Each row of a before or after table is a point. The points were changed in one or more steps. Then noise was added and the rows were shuffled. The steps act on columns, c1 being the first. Name the steps. A step turns or swaps two columns, mirrors them in a line or flattens them onto one, adds a multiple of one to another, or multiplies or shifts one. Angles are multiples of 10 degrees, from the lower column toward the higher: turns from -170 to 170, lines from 10 to 170 but not 90. Use the fewest steps. Two steps may share a column if one is a turn and the other turns, adds or multiplies; they go together, in the order done. Otherwise the lowest column goes first.

Before (9 x 3):
[[ 34   5  43]
 [-10  53 -38]
 [ 26 -65 -40]
 [ 95 -21  44]
 [ 15 -24 -48]
 [ 21  68  12]
 [  0 -16 -30]
 [-15   2 -16]
 [ 16   2  33]]
After, 9 rows:
[[ 23 -12 -46]
 [ 28  22  45]
 [ 55 -41 -40]
 [ 89  28  47]
 [-33  40 -37]
 [ 10  11  32]
 [  6 -12 -30]
 [-16  70  12]
 [-13  -8 -15]]
Steps: turn c1 and c2 by 30 degrees

Before (8 x 8):
[[ 31  -7   1  19 -18   1 -51  52]
 [-26 -29  34  -3 -18  -7 -20 -27]
 [ 56  -5 -21 -19   1  66 -59   1]
 [ 28  22  93  -7  19 -20 -34  26]
 [ 55 -52 -14  19  42  69  -4 -17]
 [-54  14 -19  85  49 -42  11  -9]
 [ 37  12  12 -30 -11 -18  41 -34]
 [-10  40   6  26 -37  12  -7  42]]
After (8 x 8):
[[-27 -30  30  -1 -22  -6 -19 -25]
 [-11  39  -4  28 -40  12 -11  39]
 [-55  16 -10  85  51 -46  15  -8]
 [ 57  -5 -19  -2   4  67 -57   4]
 [ 54 -52  -4  18  41  67  -6 -17]
 [ 34  10   9 -43 -12 -17  47 -30]
 [ 25  20  94   2   4 -22 -36  26]
 [ 31  -6  -2  33 -21  -2 -52  50]]
Steps: turn c3 and c5 by -10 degrees; add -0.3 times c7 to c4

Before (9 x 14):
[[ 69  22  -4  -4 -25  39  -8 -25   0  -2 -29  28 -41  11]
 [-22  -3   5  -7  24 -42 -25  42  12  38  45   2  -9 -23]
 [ -8 -28  -4 -12  43   1  -6  -2  35   4   0  25  -9   3]
 [ 44  13 -32  17 -12  73  42 -34  18  15 -35   0 -16 -31]
 [ -7 -42  58  45 -31 -43  62  13 -49 -68  36 -30 -56  25]
 [ 10  32 -14 -27  29  40  25  12   5  15 -25  54   6 -39]
 [-24 -17  23 -14  -5  23 -21  37  28  -8  31  17  -6 -24]
 [-37 -26  51  38 -35  -6  48   8 -43 -23  12 -22 -95  46]
 [  5  25 -15 -21  15  42  -9 -10  -3  -3 -48 -12  13 -23]]
After:
[[ -8 -41  16  45 -30 -43  61  14 -50 -69  37 -64 -57  24]
 [  9  30  34 -29  28  41  25  12   5  16 -26  45   7 -39]
 [-25 -17  28 -14  -5  23 -20  35  27  -7  30  -8  -7 -26]
 [ -8 -27  17 -12  42   0  -8  -2  34   2   0  17 -12   1]
 [ 70  23  17  -4 -25  37  -7 -24   1  -4 -29  22 -42  10]
 [-22  -3   5  -6  23 -44 -25  41  12  37  44  -2  -9 -20]
 [ 45  13 -21  18 -13  74  43 -33  18  15 -35  23 -15 -32]
 [  6  27 -18 -21  14  41  -9 -10  -3  -3 -49   5  12 -23]
 [-37 -27  17  38 -35  -7  48  10 -42 -23  11 -54 -95  47]]
Steps: turn c3 and c12 by -50 degrees

Before:
[[  5 -10 -10   1  18 -25 -35  -6  -3  -2 -50   5   0   9   3  -4  -9   1
   13   1  -2   5   2  10]
 [  1 -21   4  -1  12 -10   8  -6 -23  13   3  18  -6   9  28   5   5  21
   33   8  16   2   0   0]
 [-62 -21 -42 -10  16  21  -1   5 -10  21  10  12  -8  12   7  -5   1  -3
    0  -3   9   3 -17   9]
 [  5   7   2 -14  12   3  -5  -2 -15  -1   6 -11   0  -9   4  -1 -19   4
   16   6  -2  -8   6   7]
 [  3 -13   4   8  15   8   5  -7 -18  -1  12 -11  22  13   6 -19   7 -14
    6   2   0  -1   6   4]
 [  3  -8  -2  -7  17 -14   9  -2 -16  14   4  -7  -5 -19   0   3   0  -5
   -7  28  -2  -4   0   2]
 [ -2 -24 -10 -13   4  23  12   8  -3  32 -23  17  -4  14   6   2 -15  -1
   -6  -7   3  -6  12   9]
 [  6 -22   3  -4 -54  13  12   7   1  -2  -4  -1   4  14   4   7  11   2
   26   6   0  -3  10   5]
 [  5 -24   5   5  -6  -1  -6 -17  -4  -1  10   9   2 -10   5   1   1 -11
    9  -8  19   6   5  13]
 [  0 -19   5 -11  -1 -21   9 -19   0  -1  10  -1  26  12   0  -3 -14 -13
   -6  -2   0  -3   8   8]
 [  2  46   2  30  12  23  -7 -30  -2  -2   5  -5  -7   9  11 -14 -15   4
   -4   0  25   4   5 -95]]
After:
[[ 65 -24   6   6 -15   0  -6 -17  -5  -1   7  10   2  -9   6   1   0 -11
    9  -8  19   6   4  14]
 [ 65 -10  -9   0  15 -25 -35  -6  -3  -3 -35   5   1   9   3  -3  -9   0
   13   1  -1   5   2  11]
 [ 61  46   2  31  -3  23  -7 -30  -2  -2   4  -5  -6   9  10 -14 -15   4
   -3   0  25   4   6 -95]
 [ 58 -24 -10 -13   8  23  12   7  -3  32 -16  17  -4  14   6   2 -15  -1
   -6  -7   3  -6  12   9]
 [ 63  -8  -2  -7  16 -14   9  -2 -16  15   3  -6  -5 -19   0   3   1  -5
   -7  28  -2  -4   0   2]
 [ 61 -21   4  -2  10 -10   8  -6 -23  13   2  19  -6   9  28   6   4  21
   32   9  16   2   1   0]
 [ 65   8   2 -15  11   3  -4  -2 -15  -1   4 -12   0  -9   4  -1 -19   5
   16   7  -2  -8   6   7]
 [ 63 -13   5   7  11   8   5  -6 -18  -1   9 -11  22  13   5 -20   7 -13
    6   2   0  -2   6   4]
 [ -2 -21 -41 -11  18  21  -1   5 -10  20   7  13  -7  12   7  -5   1  -3
    0  -3   9   3 -17   9]
 [ 60 -19   5 -12 -11 -22   8 -19  -1  -1   7  -1  26  12   0  -3 -14 -12
   -5  -2   0  -3   8   9]
 [ 66 -21   3  -4 -50  13  12   7   2  -2  -3  -1   4  14   4   7  11   2
   24   7   0  -3  11   4]]
Steps: shift c1 by 60; add 0.5 times c8 to c5; multiply c11 by 0.7
